Each row is a point. Examples show where two turns around zero, p and q, send a point. Where does a point land after both, in the order given? Backwards means that the second turn is done in reverse. Each puzzle has new turns, and all numbers are rounded.

Turn p:
[-39  24  31] -> [-14  46  27]
[ 14 -27 -24] -> [  4 -38  -4]
[ 6 -6 22] -> [21  8  8]
[ 19   9 -29] -> [-10 -16 -30]
Turn q:
[ 12 -27 -22] -> [ 22  -5 -29]
[-22  39 -22] -> [-42  26  -7]
[23  0 40] -> [24 -4 39]
[-14 -12   4] -> [ -5 -18  -3]
Where do these land?
p, then q: [ 3 43 33] -> [-23  48   9]
q, then p: [-19  20   6] -> [-11  15  22]
p, then q: [ 21 -36   1] -> [ 40 -10  -3]
q, then p: [ -1 -21  12] -> [ 17 -17   5]
q, then p: [ -1 -22 -52] -> [-35 -34 -27]
p, then q: [-3 15  0] -> [-13   7  -2]

Turn p:
[ -2 -15  19 -11] -> [-21  -1   8 -14]
[ -5 -35  35   0] -> [-28 -17  11 -36]
[ 41 -12 -31   7] -> [ 31  32 -20 -21]
[-15  33 -22 -18] -> [ 0 10 -7 44]
[-18  55   5   0] -> [ 9 -8 26 51]
[  0 -25  -6  23] -> [ 10 -16 -16 -24]
Turn q:
[ 29   9 -18  -3] -> [  5   9 -33   8]
[-42   7  39 -24] -> [  3 -37  36 -35]
[ 12  29 -40  -4] -> [-25  10 -43  -7]
[-15 -20  23 -11] -> [ 10 -21  27   4]
[ -7 -48  -4  30] -> [-5 18 34 42]
[  0  12 -14 -18] -> [-11 -13 -19  -6]
[22 11 13 31] -> [21 35 -1 -6]
Where do these land?
p, then q backwards: [-24 -17   5 -50] -> [-22   5 -53  10]
p, then q backwards: [ 27 -28  16  17] -> [-13  34  27   2]
p, then q: [ -9   1 -30   5] -> [-13  18 -17  15]
p, then q: [-27  40  -6  17] -> [16 38 18 25]
q, then p: [33  4 14 10] -> [26 26  7  2]
